Every row gives one point. Each copy is the shape, with its points in the same order, stretched, turned, moved and blurred by noise. Is it also mirrored, or only turned?
In the rows, 128 means zero.

Shape:
[[125  73 120]
 [ 92 169 141]
 [154 104 129]
 [119 106 125]
 [220 150 119]
 [154  61 172]]
Copy 1:
[[130  60 120]
 [112 175 177]
 [144 103  98]
 [123  98 134]
 [164 166  34]
 [191  55 117]]
Copy 1 is: only turned
Copy 2, 6 rows:
[[149 122 191]
 [ 83 132  96]
 [153 148 142]
 [140 136 159]
 [217 183  69]
 [156 173 201]]
Copy 2 is: only turned
Copy 3, 6 rows:
[[ 92  99 127]
 [156 175 149]
 [133  99 124]
 [112 121 131]
 [208  83  96]
 [116  66 161]]
Copy 3 is: only turned
Copy 4 (6 x 3):
[[118  61 137]
 [113 153  55]
 [124 114 154]
 [112  94 112]
 [164 185 200]
 [ 77  73 188]]
Copy 4 is: only turned

Shape (9 x 6):
[[ 85 141 131 159  91  84]
 [149  84 121 156  84  83]
 [157 148 152 166 185  96]
 [118 100 173 148 154  79]
 [ 90 166 156  99  86 113]
 [ 75 128 135 113  90 209]
 [ 96 115   7 147  94 117]
 [ 77 166 128 105  92 167]
 [123 122 149 172 110 123]]
Copy 1, 9 rows:
[[ 94 120 180 136  92 164]
 [154  78 182 149 116 144]
 [166 177 174 164 106 119]
 [131 144 198 143 143 118]
 [ 72 135 140  76  98 129]
 [ 60 129  61 116 142 132]
 [140 103 111 121 126 233]
 [ 62 140  87  91 112 142]
 [117 122 160 166 108 132]]
Copy 1 is: mirrored
Copy 2:
[[128  79 143 150 130  84]
 [133  49 111 133  62 126]
 [227 134 156 117  78  72]
 [168  98 172  81  95  90]
 [121 123 191 136 138 141]
 [ 33 185 176 118  95 143]
 [ 91  89  12 157 139 106]
 [ 77 167 174 139 134 138]
 [136 114 166 139  71  88]]
Copy 2 is: mirrored

Shape:
[[113  81  94 107 126 107 189 156]
 [164  96 100 108  96 199 140  99]
 [ 73 138 135 169 176 135 127 124]
 [166  72  72  85 104 145  84 183]
 [161  72 180 141 105  93 165 127]
 [ 93 113 132 113 151 110 127 183]
 [116 151 113 124 122 102 140 178]
 [162  83 191  84 146 198 123  76]
 [157 109  84 160  61 114 116 190]
 [ 63  90 192 128 177 180 104 119]
 [140  88 118  74 104 142  91  82]
 [170 143 167 164 177  78  70 179]
 [165 193 117 109 140 168 161 143]
 [125 171 124 157  63 146 120 126]]
Copy 1, 14 rows:
[[140  69 110  79 161  73 123 151]
 [119 140  69  79 159 113  70  82]
 [112 117 176 146 112 133 121 120]
 [ 78  83  99  51 150 155  76 163]
 [179 135 139  70 147  74  72 171]
 [115  98 145  86 112 123 137 175]
 [141  97 124 114 108 131 129 185]
 [136 184 155  54 120  91  83  82]
 [112 103  92 105 166 148  68 202]
 [ 81 175 196  98 118 110 135 114]
 [ 94 129 102  84  94  88  61 110]
 [145 125 182  99 100 206  74 182]
 [179 140  83  86 113 164 135 126]
 [131 150  90 153 113 135  82 163]]
Copy 1 is: mirrored
Copy 2, 14 rows:
[[124 161 145  91 152  99 213 157]
 [105 160 105  68  69 187 181 103]
 [ 72  98 147 161 157 144 120 148]
 [ 99 202  78  12 113 130 138 141]
 [127 116 203  70 106 158 179 195]
 [111 130 122 108 151  93 127 175]
 [126 164 146 134 139  93 124 141]
 [122  49 105  48  62 214 164 141]
 [ 88 249 150  80 109 124 124 153]
 [ 53  37  86 122 110 164 140 181]
 [ 81 108 133  18  80 147 151 101]
 [136 110 174  81 184 148  41 188]
 [187 146 130 139 107 153 123 101]
 [ 85 175 155 142  54 140 101 114]]
Copy 2 is: mirrored
Copy 3, 14 rows:
[[147 129  66 138  91 112 174  92]
 [129 164 126 119 122 209 110  98]
 [121 158 132 186 162 108 147 128]
 [131 111  50 113 117 161  70 123]
 [213 133 129 134  98 112 143  78]
 [135 121  82 152 112  76 137 145]
 [127  92  97 142 117  98 158 141]
 [150 209 160 111 111 145  76 104]
 [169  64  82 140 131 180 133 125]
 [131 204 140 192 129 105  97 144]
 [106 149 132 132 103 153  78  81]
 [173  85 113 117 187  61  85 133]
 [109 134 138  85 140 129 164 152]
 [127  97 169 150 131 186 152 144]]
Copy 3 is: mirrored

Shape, 15 rows:
[[114 139 121 124 144 123 132 119 159]
 [134 140 126 144 132 123 143 129 117]
 [148 145 147 128 123 136 135 128 125]
 [118 146 126 122 140 123 144 143 119]
 [119  92 155 134  77  67 113 140 146]
 [161 141 128 128 140 138 134 143 126]
 [126 142 124 127 124 135 128 108 132]
 [126 133 122 126  86 137 142 138 124]
 [127 113 128 123 139 137  94 140 119]
 [136  86 137 132 140 121 113 139 133]
 [126 142 136 127 139 137 111 122 124]
 [131 142 139 249 146 137  92 141 137]
 [119 110 151 123 119 136 130 132 137]
 [120 149 140 120 144 139 140 144 130]
 [123 140 137 134 133 131 147 119 114]]
Copy 1:
[[144 170 125 133 147 110 132 114 127]
 [148 129 128 145 141 111 141 136 130]
 [154 124 146 126 142 110 135 133 113]
 [143 133 122 128 163 111 142 134 135]
 [103 137 153 178 141  33  78 127 150]
 [163 120 141 116 137 121 145 124 136]
 [136 143 123 129 134 116 135 122 112]
 [120 129 138 131 119 108 129 155 131]
 [147 124 116 125 150 117 101  97 137]
 [144 129 144 152 143 111  94 101 153]
 [150 133 116 122 152 118 126 113 115]
 [230 153  96 170 129 107  62 170 137]
 [131 143 149 139 144 113 101 129 131]
 [154 142 130 114 168 121 139 133 131]
 [139 133 129 141 154 117 140 135 118]]
Copy 1 is: only turned
Copy 2, 15 rows:
[[126 130 146 122 130  97 146 153 120]
 [114 127 138 144 120 119 131 113 115]
 [110 138 164 161 109 120 138 125 140]
 [108 138 144 132 118 132 132 135 100]
 [118  62 131 100  66 100 118 109 157]
 [127 134 152 170 119 129 127 135 128]
 [124 140 137 130 133 112 152 115 129]
 [ 91 113 132 137 118 140 147 119 130]
 [132 152 121 118 131 130 111 135 140]
 [129 115 131 119 132 126  96 130 139]
 [125 158 144 131 128 114 128 130 138]
 [104 160  83 169 132  39  85 102 113]
 [103 120 146 118 122 125 118 126 139]
 [100 149 162 146 119 124 126 150 112]
 [115 140 150 133 130 123 133 115 112]]
Copy 2 is: only turned

Shape (15 x 12):
[[125 180 144  79 124  86 118 145 114 134 138 103]
 [ 99  37 130 137 137 105 109 208 141 119 137 173]
 [124  82 155 106 113  74 164 141 144 187  74 146]
 [ 70 172  99 152  85 102 146 167 152 181 135 131]
 [111  83  95 119  55 158 143 158 166 132 111  93]
 [120 144 220  99 114 124 169 117  86 171  48 116]
 [ 73  89  95 113  79 210 132 129 154 123 107 134]
 [139  95  96  83 203 151 146 188 106 209 116 124]
 [144 121  43 156  74 138 111  77 131 134 113 159]
 [143  77 215 112 123 170 201  94  89 177 200 140]
 [117  22  55 102 136 196 190  43 113  82 163 184]
 [124 133 175  93 147 136  66 160 156 117 188 132]
 [107 157 148 169 132  97 130 118 194 129 162 120]
 [122 122 131 162 144 124 136 135 119  68 122 115]
 [ 71 139 149 128 126  87  51 115 101 100  79  47]]
Copy 1:
[[117 163 134 143 160 109 193 147 112 155 109 106]
 [179 157 112 170  91 125  90 160 102  64  69 176]
 [196 109  90 120  73 136 199 134  99 117 120 163]
 [145 135  93 208 131 151 187 104  93 200  97 161]
 [ 95 119  45 150  61 164 144 140 100 155  88 163]
 [146 120 114  89  73 172 228 111 189 136 172 163]
 [ 82 141  68 174  51 143 114 132 123 153 144 181]
 [173 137  68  84 159  79 126 136 115 104 140 201]
 [119 121  77 164 109 119  80  73  90 139 132  81]
 [ 84  44 128 117 129 189 185 138 110  65 216 188]
 [ 54  77  97 172  85  51  88  83  69  48 182 151]
 [122 151 155 151 140 128 108 207 118 125 128 124]
 [130  80 155 175 114 145 169 145 107 185  86 132]
 [111 121 135 149 110 116 126 118 155 116  80 130]
 [102 196 192  84  55 116 166 121 117 186  72 114]]
Copy 1 is: only turned
Copy 2 (15 x 12):
[[142 108 122 103  59 130 128  82 125 158 136 100]
 [187  74 179 121 126 176 108 156 191  92 174 146]
 [182 126 157 127  98 125 155 120 200 145 126 170]
 [153 153  97 130  48 129 121 132 117 117 165 160]
 [163 128  98 152 109 177 124 149 144  79 102 121]
 [128 145 183 118  84  97 129 107 150 181  59 156]
 [152 152 110 163 133 192  73 146 138  90  94 132]
 [133 160 127 111 144 117 100 157 204 174 175 110]
 [165 152  85 166 153 232 138 119  92 128 149 172]
 [164  60 132 149 125  63  61 141 160 198  87 171]
 [140 120  79 190 216 185  40  97 178 120 120 181]
 [201  69 172 122  94 145  84 121 121 140 161  86]
 [182 112 142 153  94 101 126 123 103 117 185 151]
 [120 101 154 141 146 143 120 116 119 111 152 142]
 [122 103 216 192  70 182 139  97 130 126 117  82]]
Copy 2 is: mirrored
Copy 3, 15 rows:
[[103 106 181  87 144  63  87  89 153 164 155 101]
 [ 73 128 112 174  53  63  73 165 166 145 140 105]
 [112 110 148 166  88 144  68  69 151 132  95  65]
 [ 91 185 153  93 108  50 112  61 170 109 148 103]
 [ 78 133  94  74  26 114 111 102 123 111 155 113]
 [ 79 116 227 165 148 190  67  38 106 138 102 117]
 [ 66 162 101  87  51 143 121 104 159 145 137 171]
 [ 67 129 149 166 116 131 173 121 189 184 198  44]
 [132 134  31  93 133 114 146 100 143 134 131 158]
 [140  78 197 214  83 197  78  51 175 146 207 143]
 [141  73  35 178  64 149 176 121 203 227 140 220]
 [115 122 169  91 114 101  63 160 189 153 173 111]
 [161 132 159  91 118  89 117 119 188 101 123 122]
 [101 101 134 124 132  74 152 153 118 140 132 175]
 [ 20  95 138  53 164  90 101 111 164  97 107 147]]
Copy 3 is: only turned
Copy 4:
[[138 131  70 121 177  55 116 149  97 129 147 120]
 [ 22  98 116 198 176 122 161 147 125  53 163 117]
 [ 72  99 143 153 162  57  89  87 122 110 100 133]
 [119 157  61 183 187  98 140  74 141 149 160 171]
 [ 48 133  74 137  95 122 141  99 142  92 163 203]
 [113 152 156 128 127  65  46 143  79 180  51 137]
 [ 43 162 123  94 110 172 125  94 118 113 164 195]
 [ 64  94 122  86 162 102 168 104 145 178 136  75]
 [134  67 145 124 144 183 133  76 108  97 199 227]
 [ 98 183 232 120  97  56 166 164  59 162 130 120]
 [ 71 106 238  24 110 201 214  80  67  39 143 165]
 [ 99 155 111 158 148  88 123 188 112 104 225  89]
 [147 159 117 201 135 104 138 104 158  89 179 134]
 [125 120 121 165 125 158 168 162 118  74 113 136]
 [121 114  36 166 111 137  65 150  48  97 145 106]]
Copy 4 is: only turned

Shape, 18 rows:
[[160  91 108 110 145 159 132 135 146 113 129 143]
 [ 69 130 161 152 138 119 135 131 103 117 133 105]
 [104 127 142 168 144  92 145 147 115 154  92 105]
 [151 101 134  78 165 134 108 146 175 129 112 137]
 [113  69 149 138 164 103 106 130  94 135 124 103]
 [181 115 125 132 116 168 113 136 123  98 132 167]
 [113 121  68 142 174  87 102  91  88  94 145  86]
 [158 108 135 109 167 147 129  96 150 114 125 193]
 [105 156  99 143 109  93  78  98 106 109 170 122]
 [119 125 108 116 104 117  94  72  92  65 119  96]
 [142 118 109 108  91 163 111  81 107 123 130 184]
 [163  97 117 103 110 183 131  97 151 130 154 151]
 [114 158 162 149 151 116 115 108  64 151 130  69]
 [ 96 140 139 161 143 110 147 109 111 147 104  84]
 [158 125 105 109 113 159  76  89 105 102 109 149]
 [ 96  92 117 107 188 126 132 172 111 165  97 111]
 [ 83 140  84 158 163 137  63  88 102  81 138  92]
 [163 127 131  77 125 165 149 129 113 104 132 174]]
Copy 1:
[[164 123 112  94 154 134 147 114 128  95 126 169]
 [ 98 134 130 172  96 121 123 120 155 173  95 113]
 [115 114 116 153  87 111 111 175 104 176 117 137]
 [119 108  78  87 192 153 154 112 108 125 153 157]
 [151  92 132 178 134 130 164 108 111 180 106 134]
 [156  98 146  66 122 131 125  77 128  63 123 166]
 [203 159 147 232 165  77 103  87  96 131 105 124]
 [114 148 114 109 133 150 162  58 100  79 149 197]
 [154 171 197 156 155  83 100  79 123 151 141  85]
 [173 118 129 159 149  38 120  45 136 126 130 104]
 [136 152 151  75 135  95 144  42 102 112 125 159]
 [161 158 121  68 147 135 176  87 132  97 134 145]
 [130 113 138 186  95 109 127 127  83 151  84  48]
 [127 146 102 180  87  95 124 154 105 173 108 108]
 [168 111 121  91 157  86 114  29  91 104 124 139]
 [115 112  84 152 175 144 126 156  90 177  69 154]
 [208 165 115 191 149  97  69  34 130 153 102 108]
 [105 113 131  83 152 118 155  92 126  52 102 160]]
Copy 1 is: mirrored
Copy 2 (18 x 12):
[[132 112 172 132 116 130 152  95 124 139 140 143]
 [ 95 127  87 143 151 152 161 171 143 136 121 138]
 [119 143  77 153 139 133 142 142 140 138  98 102]
 [105 109 173 133 131  97 153 105 133 156 134 113]
 [117  97  97 167 121 131 179 142 142 163 119 130]
 [150 109 160 136 142 123 138  87  86 112 163 166]
 [ 90 120  95 180  96 138 190  80 132  88 153 139]
 [101 128 182 154 122 127 136  90  82 152 134 158]
 [ 91 115 101 165 111 109 137 115 119  64 183 156]
 [ 84  69 111 145 111 156 152  79  98  74 135 159]
 [111  97 151 122  85 128 113  87  76 112 143 188]
 [127  97 193 117  86 139 130 118 108 132 161 153]
 [106 127  68 140 128 123 183 167  97 110 143 100]
 [ 99 137  88 141 123 155 148 147 128 126 111 100]
 [111  81 136 129 109 123 136  58  69 100 166 161]
 [113 135 102 126 117 108 186 127 166 178  99 113]
 [ 74 113  90 151 130 160 177  84 126 104 204 153]
 [121 118 172 115 120 110 151 100  85 113 112 166]]
Copy 2 is: only turned
Copy 3, 18 rows:
[[120 114 105 111 175 148 108 162 100 124 145 140]
 [ 69 120 154 144 100 103  93 113  85 153 104 128]
 [ 96 119 143 144 112 116 105 151 129 184  93 130]
 [119 111 130  78 189 126 112 169 147 126 123 127]
 [ 94  62 119 133 139  86  95 147  94 145  81 125]
 [144 127 131 109 141 176 103 123  96 128 143 167]
 [137 123 114 182 157  69  63 170 112 122 138 142]
 [120 114 126  95 192 114 122 115  91 147 159 142]
 [158 120 145 158  92 113  69 111 126 123 148 128]
 [122 144  96 154 141 112  64  98 125  87 100 169]
 [139 126  95 110 122 128 123  90  99 122 140 153]
 [140 124  85 103 152 158 108 120  87 114 149 110]
 [137 149 150 132  82  75  74 129  90 160  65 112]
 [100 150 122 144 111 101  84 132 109 170  95 119]
 [155 140 101 101 136 123  80 111 117 109 121 183]
 [ 81  99 125 102 137  67 117 212 121 156  98 130]
 [114 132 114 143 111  76   7 138  96 116 150 166]
 [132 152 138 101 167 142 162 121  97 113 132 153]]
Copy 3 is: only turned
Copy 4:
[[165 127 149 126  91 120 178 150 150 124 141 128]
 [ 99 121 114 120 183 112  93 112 141 109 120 127]
 [110 147 109 100 166  80 119  92 132 146  98 141]
 [162  95 140  93  86 123 179  87 146 126 115 138]
 [123  90 121 111 172  94 160 110 121 133  76 110]
 [180 128 167 140  98 137 137 154 100 125 155 129]
 [135  97  67 180 126 100 140 143 127  98 103 119]
 [135 120 168 132  69 140 178 132 114 100 125 162]
 [129  74  86 165 107 117  65 152 105 113 128 128]
 [146 118  73 168 115 177 101 162 103  90 102  96]
 [146 124 131 120  77 149 123 194  82  93 152 123]
 [144 109 143 119  64 150 157 179 134 132 170 126]
 [ 94 106  69 138 208 102 108  98  76 136 140 135]
 [101 142  80 115 163 108 119 114 141 138 110 150]
 [185 110 109 144 101 157 129 173  73 100 129 128]
 [149 106 108  59 163  54 173  94 139 114 103 123]
 [160  82  67 177 147 123 106 167 139  81 105 155]
 [157 147 155 116  88 140 147 126 108  89 169 108]]
Copy 4 is: only turned

Shape (18 x 12):
[[181 115 184 168 204 122 140 143 141 156  45 145]
 [165 132 199 119 144 157  99 146  97 127  89 167]
 [ 61 146 146 111 142 119 121 144  59 126 105 132]
 [119 166 175 177 171 155 120  83  86 147 174 130]
 [ 50 171 184  42 177 153 158 109 103 127 180 133]
 [ 97  91 125 163 167 180 150  92 106 104 118 114]
 [115 103 130 110 112  94 105 129  94 146 127 138]
 [178 100 121 123  62 107 165 202 181 130 148 136]
 [125 126 118 123 131 201 170 123 164 117 147  64]
 [149 167  90 180 148 156 151  42  91 107 235 136]
 [186 209 175  93 162 106 153 131  83  42 122  98]
 [204 148 130 114 142 102 111 164  81 116 229 112]
 [204 171  72 157 134 209 124  67 104 165  72 132]
 [ 79 139 108 141 169 152 100 184 104 144 168 126]
 [139 148 137 116 143 167  92 145 197 182 179 153]
 [131 116 109 139 124 152 112 110 131 124 203 186]
 [151 151 170 147  95 154 140  40 134 133  74 161]
 [143 144 133 104 133 139 188 189  81 105 147  99]]
Copy 1 (18 x 12):
[[119  32 133 103 129  87 162 113 143  75  78 152]
 [ 82 134 114  86 119 124 169 110 114 108 117 135]
 [ 97 140 120  91 167 161 143 119  95 175 102 104]
 [157 127  85  66 171  93 170  79 149 140 131  91]
 [130 203  96  48 187 206 132  80 169 148 119 133]
 [166 139 108 143 100 137 140  91 125 144  97 105]
 [109 132 141 101 124 136 156 148 118 176 116 114]
 [ 93  68 158 148  66 116 103 164 161 120 177 151]
 [172 148 110 152 100 126  87 101 142 108 146 150]
 [187 191 124 109 137  72 139  88 195 155 150  63]
 [ 76 191 118 162 196 113 135 104 128  84 136 117]
 [122 131 178 108 189 104 157  82 173 117 208 124]
 [159 155 118  82  83  30 103 127 108  93  78 120]
 [145  98 150  79 156 142 130  54 141 175 142 142]
 [139  96 128  44 100 111 135  92 189 151 144 187]
 [125 151 146  84  81 122 155  96 186 174 132 103]
 [111 179  63 113  69  85 147 178 127 117  67 103]
 [118 115 143 132 156 141  98 102 130  94 171 115]]
Copy 1 is: only turned
Copy 2:
[[194  82 146  41 166 103  57 137  64  89 167 105]
 [159 110 128  97 160 130  60 166  85 103 107  74]
 [140 138  95 110  90 132 122 184 141  78 141  84]
 [106 163 154 117  98 109  94 187 111 158 187  76]
 [163 171 127 145  16 112  95 145 147 153 125  44]
 [173 186 131 101 130 102 145 184 102 127 173 127]
 [131 122  66 120 139 115 105 148 123 122 144 113]
 [165 105 123  95 196 179 122  47  77 165 121 128]
 [181 204 173 140 131 155 122  99 121 174 158 137]
 [ 73 186 173 135  91  99 155 186 125 224 177 146]
 [105 139 172 112  35 198  55 140 109 139  88 174]
 [ 44 159 165  93 115 140  90 102 125 190  99 135]
 [163 126 181 140 200 110 102 205 154 141 162 158]
 [108 172 169 110 122 101 154 127 132  99 151  68]
 [147 134 171 158 161  92  96  73  98 165 154  59]
 [117 149 134 136 152  85 153 140  92 175 135  89]
 [196 100  95 156 149 139  69 196  88 155 167 124]
 [145 152 157  68 107 179 118 122 135 139 107 120]]
Copy 2 is: only turned
Copy 3, 18 rows:
[[ 99 160  85 128  91 160 148 128 105 172 149   7]
 [ 94 109 163 105 136 149 127 132 109 158 131  33]
 [ 78 109 131 122 142 147 129 111 164 180 125 106]
 [141  93 111 198 121 170 129 147 103 167 153 116]
 [161  82 145 181 163  73  88  86 170 174 155  93]
 [124 115  79 140 155 168 145 145 146 122 169 119]
 [ 96 135 178 104 116 131 150 134 119 157 108 122]
 [ 61 148 167  91 115  86 139  90  58  98 118 117]
 [145 127 115 147 169 155  91  97 119  96 178 125]
 [131  90 122 241 119 139 148 180 110  80 125 177]
 [ 60 166 174 221 157 127  89 159 141 124 133  32]
 [ 78 132 239 186  90 120 145 144  85 112 171 112]
 [130 108 132 167 130 230 150 140 134  73  62 110]
 [ 93  83 137 130  80 155 122  99 134 129 184 152]
 [158  74 149 131  71 109  98  86  73 118 152 119]
 [122  61 148 133  99  89 143 139  97  97 146 150]
 [147 113 107 137 173 144 131 157 107 140  50  82]
 [ 54 140 161 156 152 136 137  84 137 126 153  89]]
Copy 3 is: only turned
Copy 4 (18 x 12):
[[ 87 129 148 155 116 184  78 105 174 112  71  98]
 [ 80 106 207 141 140 206 115 123 131 121 115 137]
 [ 78 154 170 124 190 157 112 187  75  90 156 119]
 [127 138 156 168 169 153  76  91  63 148  89 156]
 [125 125 230 142 200 107 110 170  25 104 157  72]
 [ 97 127 119  85 173 113  99  77  85 142  78 120]
 [128 145 160 111 170 174 143 151 129 124 136 147]
 [171 100 163  90  65 132 144 143 165 123 149 138]
 [138  89 132 104 123  98 140  78  85  86 109 111]
 [206  96  89 122 173 111  82  73  37 214  75 161]
 [135  84 133 176 113 178 132 117  48 146 145  72]
 [174 102 134 179  91 167 185 119  91 196  78 181]
 [154  52  95 103 182 198  86  98 129  77  77 150]
 [ 78 126 150 162 153 112 142 170  99 104 117 177]
 [142  87 204 176 135 127 135 129 155  99 135 174]
 [155  96 165 113 161 115 116 119 112 188 111 177]
 [157 107 175  86 185 186  49  83 121 108 151 104]
 [130 112 140 107 105 136 134 159  62 117 109 104]]
Copy 4 is: only turned

Shape, 15 rows:
[[ 80 180  90 142  92 168  84  89 144 158 128 164]
 [149 142 175  50 171 148 110 146 121 119 111 154]
 [ 95 125  62 172 179 133 105 179 182  82 105 107]
 [130 137 156  99 155 112 139 186 101 130 179 143]
 [125 113 126 116 133 191 138 121 133 146 155 151]
 [152 163 122 180  67 111  93  83 136 146  91 184]
 [102 190 103 142 200 134 167 155 171  95  93 115]
 [152 163 113 100 135 178 134 129  84 133 137  85]
 [130 175  45 154 105 128  69  76 187 157 154 182]
 [ 87 109 127  79 153  75  81 165 102 142 144  98]
 [114 119 190  94 132  88 157 136 121  80 140 104]
 [154 113 161  64 128 109 186 135 114 136 116  75]
 [153 143 133  60 101 132 119 102  79  97 159 122]
 [133 128 119 122 188 137 162  88  86 113 136 114]
 [123 122 123  63 126 105 164 143  81 106 119 161]]
Copy 1:
[[184 174  96 164 136  83 107 116 103  50 107 133]
 [108 118 127 136 153 173 135  98 163 159  92 154]
 [ 86  79  74 203 120  58  48 120 137 124 114 118]
 [ 80  62 109 101 147 163 112 111 158  87  87 140]
 [127  94 118 133 137  85 153 111 130 121  98 135]
 [177 198  96 127 155 132 145 169 134  72 163 117]
 [156  84 106 147 141  42  15  86 162 153  76  97]
 [166  94  92  97 160 126 131 106  95 166  90 134]
 [196 163  42 195 105  84 122 128 145  32 125 178]
 [ 46 125  89 123 109 210 107 100 142  97 106 136]
 [115  87 168  77 130 173 123 116 140 135 143 101]
 [110  83 154  41 116 157 125 119 146 199 109 102]
 [158 124 108 105 141 192 168 105 105 128 145 182]
 [167 109 100  87 138 121 139  53 145 167 139 123]
 [ 93 151 138  80 146 160 114  88 167 132 139 163]]
Copy 1 is: only turned
Copy 2, 15 rows:
[[140 113 188 199 103  51 146 106  58 181 144 122]
 [164  95  83 149 143 103 167 127 130 154  39 113]
 [105 122  76 100 124  92  56  98  70 173 134 187]
 [123 114 117  86 178 134 162 115 136 172  83  97]
 [144 123 132 126  67 123 139 106  83 154  94  82]
 [ 62 136 172 189 155  54 144 165  89  92 158 127]
 [ 93  87  50 149 122  73  96  95 135 212 138 147]
 [116  47 115 138  99 140 196 100 105 165 142 119]
 [116 105 182 166 140  30  88  65  42 109 170 118]
 [175 115  89 127 204 142 162 119  78 158 112 171]
 [163 128  84 123 167 140 149 166 184 133 116 137]
 [146 114  78 146 137 163 188 115 171 111 146 124]
 [162  54 150 145 148 128 168 134 140 128 106 115]
 [138  68  45 104 105 111 150 159 107 175 148 101]
 [138 101 114 164 158 156 119 154 147 150  68  89]]
Copy 2 is: only turned
Copy 3:
[[145 249  99 146 146 174 153  96 217 119  87 165]
 [115 136  84 170 124  80  81  86 133 196  68 143]
 [ 75  64  95 135 155 128 184 109 127  36 146 130]
 [122 104  68 133 136  85  93 136 129 205 133  94]
 [140 200  99 195 100 130 112 134 137 152 114  97]
 [155 179 167 134 165 166 130 109 195 130 117 234]
 [ 71  90 115  94  84  56 117  94 169  22 110 137]
 [184 183  90 150 113  92  56  81 128 125 127  79]
 [139 246 124 177 204 153 166  93 244 112 103 215]
 [115 114  95  84 214 134 167 119 119 189  93  71]
 [ 73  98 140 117 120 133 106  89 102 184 123  48]
 [150 113 188 129 103 109  91  99 108 170 104  25]
 [162 198  96 167 151 139  40  59 146 192 113  61]
 [126 181 130 121 112  78  68 147 105  59 109  80]
 [142 134 101 132 112 132  49 126 179 163  90  60]]
Copy 3 is: only turned
